Every row gives one point. The points of each table are mixes of a few directions, plus a little noise. How many directions does each table use, and how many do they share? Where both have some left over, give the other angles between the two spaces (their principal angles), to ten degrees, smallest first.
In the rows, 128 means zero.

First (7 x 3)
[[220  72 152]
 [117  79 167]
 [104 146 119]
 [132 148 112]
 [ 99 158 111]
 [ 50 199  91]
 [175  94 145]]
Second (4 x 3)
[[124 131 126]
 [195  71 158]
 [ 50 194  94]
 [142 116 134]]
Directions: first 2, second 1, shared 1

First (6 x 6)
[[111 143 116 165 122 135]
 [111 102 126 178 117  79]
 [135  75 147 105 128  54]
 [125 102 148  73 130  65]
 [110 229 115  62 135 217]
 [176 117 115 185 136 217]]
Second (6 x 6)
[[ 75 131 121 104 146 165]
 [123 101 111 145  89 124]
 [228 172  85 101 121  60]
 [ 84 158 184 151 155 161]
 [186 173  96 130  96  81]
 [ 72  34 170 137 160 177]]
Directions: first 3, second 4, shared 1; angles 40, 80

First (9 x 11)
[[216  70 131 249 107 213 157 174 205  96  35]
 [175  97 129 192 117 173 144 153 169 111  78]
 [113 138 128 107 132 114 123 120 115 134 144]
 [ 92 152 127  79 137  94 116 109  97 141 166]
 [108 142 127 100 133 108 121 117 110 135 150]
 [125 130 128 124 129 125 127 127 126 129 131]
 [ 97 148 127  86 135  98 118 112 101 139 161]
 [118 135 128 114 130 118 125 123 119 132 139]
 [108 142 127 100 133 108 121 117 110 136 150]]
Second (11 x 11)
[[100 126 110 120 156 144 104 134 110  98 126]
 [122 103 122 124 155 153  80 151 108 101 146]
 [133 134 125 128 113 109 155 118 143 145 122]
 [114  96  47  97 111  45 194 113 182 158 124]
 [152 170 166 145  87 115 180 100 146 166 108]
 [128 119 115 122 125 113 137 128 138 134 131]
 [179 174 219 165  87 158 138 116 121 160 121]
 [ 65 221 136 135 142 150 164  84 100  99  69]
 [119  78  95 113 160 135  80 157 118 101 155]
 [151  86 130 127 133 135  91 154 128 127 158]
 [144 103 143 132 139 152  84 152 114 118 151]]
Directions: first 1, second 3, shared 0; angles 70

First (10 x 14)
[[109 101 103 150 124 131 176 130 145 146  48 111 149 222]
 [ 95 139 151 204 166 188 126 107 128 175 107 186 178 150]
 [113 101 157 143 151 149 110 159  96 112 126 102 141  94]
 [127 106 146 141 146 140 105 186  96 121 217 158  96  55]
 [ 96  23 133 147 147 137 160 228  83  99  81  50 129 153]
 [163 233 138  94 112 117  79  25 160 137 169 176 133  75]
 [170 229  88  88  83  90 131  23 198 162 158 202 108 153]
 [100  41 156 138 156 144 126 216  70  85  98  42 136 104]
 [158 138 103  62  89  74 132 118 142  96 127  84  96 127]
 [146 170 105 113 107 111 135  88 161 149 146 169 115 146]]
Second (9 x 14)
[[ 93 112 101 115 140  91 166 220 186  75 132  15 151 115]
 [115  72 132 137 122 149 111 164  94 123 144 109 102 107]
 [118  87 110 168  89 168 133  99 130 152 130 162 106 177]
 [ 69  82  68 184 101 168 155 160 191 169 140 119 118 179]
 [204 183 194 117 130  83 162  62 107  37 125 160 165 155]
 [ 80 155  88 126 166 136 110 170 172 202 131 125 136  92]
 [141  80 146 105 112 152  75 116  47 143 122 134  82  93]
 [207 207 231 112 191  81 134 102  68  46 159 186 173  80]
 [124 170  83  92 105 127 105  57 159 205  73 143 120 156]]
Directions: first 4, second 5, shared 2; angles 40, 90

First (8 x 20)
[[141 117  93 228 234 122 129  97 178 107 105 106  76 125 130 156 198 115
  233 138]
 [172 160 120 196 198  97 123 140 149  98 113 136  38 138 114 172 157 133
  212 185]
 [ 95 120 118 127 177 121 168 129 120 158 101 172 223  76 117 175 195  50
  135  76]
 [106 133 128  96 110 133 148 135 110 149 130 130 184 125 130 126 135 107
  100 103]
 [134  56 165  96  40 150  56 100 141 108 151 140  89 113 137  68  22 193
   51 119]
 [131 186 135  86 109 110 162 174  86 145 130 141 156 144 117 150 132 110
  110 147]
 [130 115 140 103  77 141 105 122 125 122 146 111 111 144 135  91  79 166
   92 133]
 [115 135 126  91  78 148 135 128 113 138 147  89 148 157 141  88 104 148
   91 120]]
Second (9 x 20)
[[115 106  93 214 249  94 159 100 193 100  74 241 111  99  73 210 169  80
  179  56]
 [108 158  94 115 108 127 168 123 150 107 131 144 105 208  97 111  76 164
   86  79]
 [123 130 125 126 131 124 136 129 130 127 124 144 134 128 120 135 126 123
  122 116]
 [148 119 178  80  68 147  81 152  68 165 157  56 166  78 183  96 143 123
  123 205]
 [141 127 194  36  30 149  86 169  40 181 165  61 203  72 186  90 130 116
   85 202]
 [120 134 122 121 126 124 142 129 131 126 124 147 134 138 116 133 118 127
  113 108]
 [129 125 103 172 170 123 136 109 165 105 116 139  88 149 112 138 132 138
  157 111]
 [144 129 150 104  83 147  97 137  99 142 154  57 126 126 166  89 125 149
  129 183]
 [124 125  94 184 188 116 147 104 177  99 107 163  85 152  99 151 133 132
  159  92]]
Directions: first 4, second 3, shared 2; angles 90

First (9 x 32)
[[126 117 104  99 117 114 180 113  93 161 161 181 124 138  97 113 103 156
  113  99 136 104 126 119 122 167 146 120 128 130 166 141]
 [105 126 103 105 108  91 100 136  40  51   7 152 135 133  86 113 107 160
  126 203 158 201 133 179 144 161 120  75  89 102 103  83]
 [136 222 155 160 160 183 131 124 192 168 197  86  99  89 200 140 197  34
  156 166  98 165 104 141 210  98 135 172 123  95 124 157]
 [140  91 133 117 129 146 119 118 142 136 179 101 186 164 112 122 137 165
  117  93 124  78 155 103  99 103 122 146 150 180 140 152]
 [129  79 141 102  90 111 125 113 135 111 159 116 106 123 109 196  86 119
  136  97  73  47 141 100  76 114 143 162 137 172 130  83]
 [141 124 152 156 113 145 101 122 181 137 142 103 144 136 145 122 150 133
  137 105 140 127 151  81  97  64 122 127 172 145 114 138]
 [120  83  99 118 155  90 155 154  87 128  84 167 119 135 105 114  79 162
  101  98 144 104 104 156 105 201 118 109 102 118 141 129]
 [121 182 135 161 162 143  87 152 131  95  59  98 129 111 164 106 171  97
  140 200 150 218 112 177 186 122 106 111 102  83  90 130]
 [134 128 130 134 119 128 154 120 149 165 163 149 110 124 133 126 121 125
  128  91 129 108 127  97 112 123 139 130 149 127 144 140]]
Second (9 x 32)
[[138 112 143 127 105 125  77 127 142  76  97 103 165 138 112 130 132 152
  134 155 132 134 147 126  95  88 105 127 141 145 104 118]
 [149 224 128  76  61 156 165  62 131 144 236 179 140 114  98 115 163 113
  152 197 116 162 134 123 175 105 151 156 140 108 173 164]
 [137 108 118 158 182 113 146 163 143 181 130 125 172 142 101  58 145 154
  112  89 146 148 107 124 111 127  79  93 124  88 122 154]
 [115 132 133 110  98 137 113 108 105  95 119 117 104 124 143 176 120 110
  138 150 112 119 148 129 144 125 162 143 126 159 125  97]
 [100  88 128 137 146 129 104 140  79 123  95  64 153 155 116 140 146 127
  130 117 112 140 163 115 143 101 134  96 113 155  95  67]
 [112 103 101 158 209 112 181 169  95 219 132 123 144 143 107  66 143 131
  106  65 135 149 105 126 151 161 106  77  99  84 129 128]
 [122 127 109 102 113  89 136 139  99  60  44 202  49  92 146 169  48 130
  117 162 143 108  85 193 116 230 142 146  96 111 143 127]
 [159 188 147 119  88 162 146  88 198 151 223 159 119 110 152 131 147 111
  143 138 126 111 124 104 128  98 142 176 169 129 163 187]
 [122  69 147 165 150 129  85 156 160 104  77  80 107 132 177 169 107 125
  122  79 129  80 139 112  87 117 129 137 144 171  99 109]]
Directions: first 6, second 5, shared 3; angles 40, 80

First (8 x 32)
[[ 93  60  12 153  91 105 196 145 120 111 160 166  79  88 139 103 125  99
  192 132 162 121 136 114 108 214 112  93 132 125 143 127]
 [165 142 170 137 164 118  96 111 129 115 102 100 103 135 136 143 125 158
  113 123  92 122 116 118 111  89 132 140 112 128 139 122]
 [148 111 112 146 146 100 126 117 134 104 127 116  78 110 146 130 126 138
  149 125 108 111 117 105  94 130 126 118 106 130 145 120]
 [ 69 179 133  51  78 146 125 141 171 166 210 147 245 126 114 115 155  51
  115 133 184 105 132 136 157 133 145 104 112 154  64 134]
 [103 181 182  80 108 166 107 137 139 168 143 132 224 158 103 130 139 105
   85 131 152 140 137 156 174 100 140 141 142 135  89 138]
 [134  73  65 170 129 107 164 130 110 103 116 140  55 106 142 120 117 142
  168 128 123 130 129 115 102 170 113 118 132 117 161 124]
 [154 140 185 147 152 156 107 126  99 138  67 116 129 164 112 143 115 175
   89 128 104 164 135 153 154  91 125 167 161 110 144 134]
 [157 138 165 139 156 127 104 117 123 120  99 108 109 138 131 141 123 157
  112 124  99 131 122 126 121  96 131 143 124 124 140 125]]
Second (9 x 32)
[[113 110 103 132 106 130 147 129 120 129 125 143 124 126 128 128 129 133
  130 124 135 139 139 139 142 149 131 133 151 122 130 131]
 [106  73  42 153 101 110 179 136 118 112 142 156  83  99 138 113 125 117
  173 128 147 127 136 120 115 191 118 109 138 123 144 128]
 [194 178 197 124 226 103  68 134 164 109 160  68 108 117 141 114 115  93
  153 150 102  67  76  60  38  63 104  85   7 159 133 114]
 [117 125 124 126 111 135 134 125 122 134 120 137 138 133 124 133 131 137
  117 123 131 141 138 143 149 134 135 139 152 122 125 131]
 [159 142 146 132 176 110 107 133 145 114 149 102 107 115 138 116 121 106
  153 140 118  95 101  88  76 107 112 100  64 144 135 121]
 [120 138 146 119 114 142 122 123 123 139 115 131 151 143 121 138 132 141
  104 122 127 143 138 148 155 118 138 146 153 123 120 131]
 [105 124 127 121  92 146 138 123 115 142 108 146 153 144 118 140 135 148
  100 118 133 157 150 163 175 136 143 155 181 116 120 134]
 [128 191 232  90 118 171  78 112 125 163  88 116 213 182 105 160 140 165
   42 115 111 163 144 177 198  60 159 184 178 121  99 136]
 [110  70  38 155 108 105 179 138 121 109 147 153  75  94 141 110 123 112
  181 131 147 121 131 112 104 192 113 101 127 125 147 126]]
Directions: first 3, second 2, shared 1; angles 30

First (9 x 32)
[[136 105 143 174 101 143 114 137 116 140 118 150 150 150 154 132 145 128
  125 187 137 141 133 122 140 121 116 147 142 125 130 158]
 [114 116 150 117 158 133 141 109 140  99 132 131  88 120  94 133 123 104
  141  62 126 119 149 148  95 137 140 109 114 107 146 106]
 [139  88 163 205  83 142 120 119 122 141 108 157 146 166 171  94 167 111
  126 198 135 141 153 100 144 139 110 161 151 124 144 178]
 [123 105 148 166 103 113 128 103 155 134  90 141 115 196 169  36 137  91
  134 166 126 142 166  80 147 157  91 161 133 118 144 171]
 [133 155  99  99 132 123 124 146 118 139 142 112 146 103 123 156 115 155
  119 132 128 124 100 137 138 115 136 120 126 145 110 113]
 [124 180  77  51 157 103 128 145 134 133 141  92 130 103 109 143  88 157
  123  95 120 121  91 137 135 118 134 109 110 145  99  94]
 [111 129 135 100 158 117 144 107 151 105 122 120  86 135 103 102 113 102
  141  64 119 121 148 131 106 144 129 114 111 111 140 109]
 [125 126 118 109 153 161 107 169  95 121 155 138 150  87  90 249 110 161
  128 123 144 131  92 193 108  83 151  99 122 123 112  98]
 [146 150 121 131 108 119 146 117 119 142 143 110 139  92 140 109 155 140
  116 127 119 113 120 107 140 142 145 133 139 154 127 127]]
Second (9 x 32)
[[145 130 130 112 112  97 145 111 165 122 138 110  74  97 104 120 135 130
  143 137 161 100 136 147 133 143 128 126 108 127  72 135]
 [102 164 112  97 170  76 141 118 138 118 129 104 102 140 170  90  98 126
  124  76  79 116 114 103 120 134 118 122 115 141 147 101]
 [128 165 110  99 127 129  81 133 133 152 116 103 182 169 137  52 122 102
   79 129 111 173 129  72 148 108 102 110 157 126 151  84]
 [109 154 134 129 168 122 167 122  95 118 141 126 118  97 173 139 103 137
  124  98 100  97 137 113  92 148 137 146 118 152 175  89]
 [120 143 145 124 148 149 107 132 112 129 136 126 149 128 136 121 114 106
   95 128 130 142 149 110 103 114 117 118 141 122 161  65]
 [129  89 148 145 125 160 106 141 130 118 122 155 126 142  95 173 127 118
  139 152 160 143 140 165 118 110 122 121 126  99 117 136]
 [144  53 150 177  95 135 134 130 144 105 133 164  85 112  79 218 173 147
  184 143 160 113 107 212 137 117 156 120 114 103  68 216]
 [131 118 106 132 108 163 136 144 115 147 101 147 167 153 121 130 116 143
  142 164 140 142 135 122 148 143 125 160 127 133 136 170]
 [145 137 114 140  98 120 136 122 123 144 135 116 151 112 136 109 165 143
  122 126 111 125 107 110 154 133 147 130 145 148 125 154]]
Directions: first 4, second 6, shared 2; angles 40, 90

First (11 x 32)
[[108 106 140 174 169 104 112 129 138 108 157 171 144 161 115 169 135 140
  132 214  93 154 161 195 108 157 145 178 133 135 151 140]
 [140 141 121 100 103 142 138 128 122 140 111 102 118 109 136 102 124 121
  126  76 150 112 108  88 140 110 118  98 125 124 114 121]
 [154 155 112  70  76 158 148 126 116 153  93  74 108  87 144  76 120 113
  123  20 173  96  86  44 153  91 107  65 122 119  99 112]
 [121 120 133 145 143 119 122 128 132 120 138 144 134 140 123 143 130 133
  130 160 115 138 140 153 120 139 134 147 130 131 137 133]
 [135 135 124 112 113 136 133 127 124 134 118 114 123 117 133 114 126 124
  127  99 140 119 116 106 135 118 122 111 126 126 120 124]
 [110 109 139 167 163 108 114 128 137 111 152 164 142 156 117 163 134 138
  131 201  98 150 156 185 111 153 142 170 132 134 148 139]
 [ 99  97 146 192 186  95 105 130 142 100 168 188 150 174 110 187 137 145
  134 249  78 164 175 222 100 168 151 198 135 138 160 146]
 [152 153 114  76  81 155 147 126 116 151  96  79 109  90 143  80 121 114
  123  29 169  99  90  51 151  94 109  71 123 120 101 114]
 [137 138 122 107 108 139 136 128 124 137 115 108 121 113 134 109 125 122
  126  88 145 116 112  97 137 114 120 105 126 125 118 122]
 [113 111 137 162 159 110 116 129 135 113 149 160 140 153 118 159 133 137
  131 192 102 147 153 178 113 150 140 165 132 133 145 137]
 [139 140 121 103 106 141 137 128 122 139 113 105 119 110 135 106 124 121
  125  82 147 114 110  92 138 113 119 101 126 124 116 121]]
Second (11 x 32)
[[142 151 160 115 134 159 114 120 113  87 163 160  81 155 174 155 164 144
  126 111 107 164 107 144 196  79 110  90 127 135 103  85]
 [144 119 108 133 125 100 118 154 153 130 144 114 137 129 118  86 115 137
  137 152 116 139 150 142  98 129 135 163 133 171 122 166]
 [140 152 166 140 151 147 176  66 139 140  91 157 171 154 169 179 160 107
  158 118  97 135 120 151 141 132  73  82  69 104 124 106]
 [131 135 129 118 136 142 139 129 124 140 124 122 124 116 134 136 125 133
  127 114 140 106 104 122 149 128 133 101 135 132 138  93]
 [160 149 128 126 141 117 152  92 163 137 114 112 179 138 145 127 134 131
  148 122 117 114 121 137 123 132  99 115 101 169 133 126]
 [111  94 103 147 123 102 129 174 134 159 117 117 133 104  90  90  95 118
  134 163 129 125 159 132  70 161 155 171 139 124 136 174]
 [100 100 149 147 132 149 130 178 100 134 135 175  72 125 133 136 130 116
  137 157 101 171 147 155 132 124 138 126 129  81 111 128]
 [146 142 140 129 152 141 172 108 146 161 102 129 160 124 151 146 133 123
  152 119 118 106 106 142 139 139 105  85 101 139 140  94]
 [113  94  84 124 114 107 103 207 123 149 148  94  96  86  80  69  81 143
  111 147 157 107 136 111  98 144 188 170 182 150 143 148]
 [ 81 143 114  92  71 132  43  70  63  42 150 105  92 136  84 165 140 131
   41  68 210 108 116  35 157 105 159 164 182  60 133 132]
 [141 132 124 135 130 109 134 109 149 128 120 124 161 141 129 120 131 124
  140 137 115 135 143 138 105 135 111 143 109 145 124 155]]
Directions: first 1, second 5, shared 0; angles 50
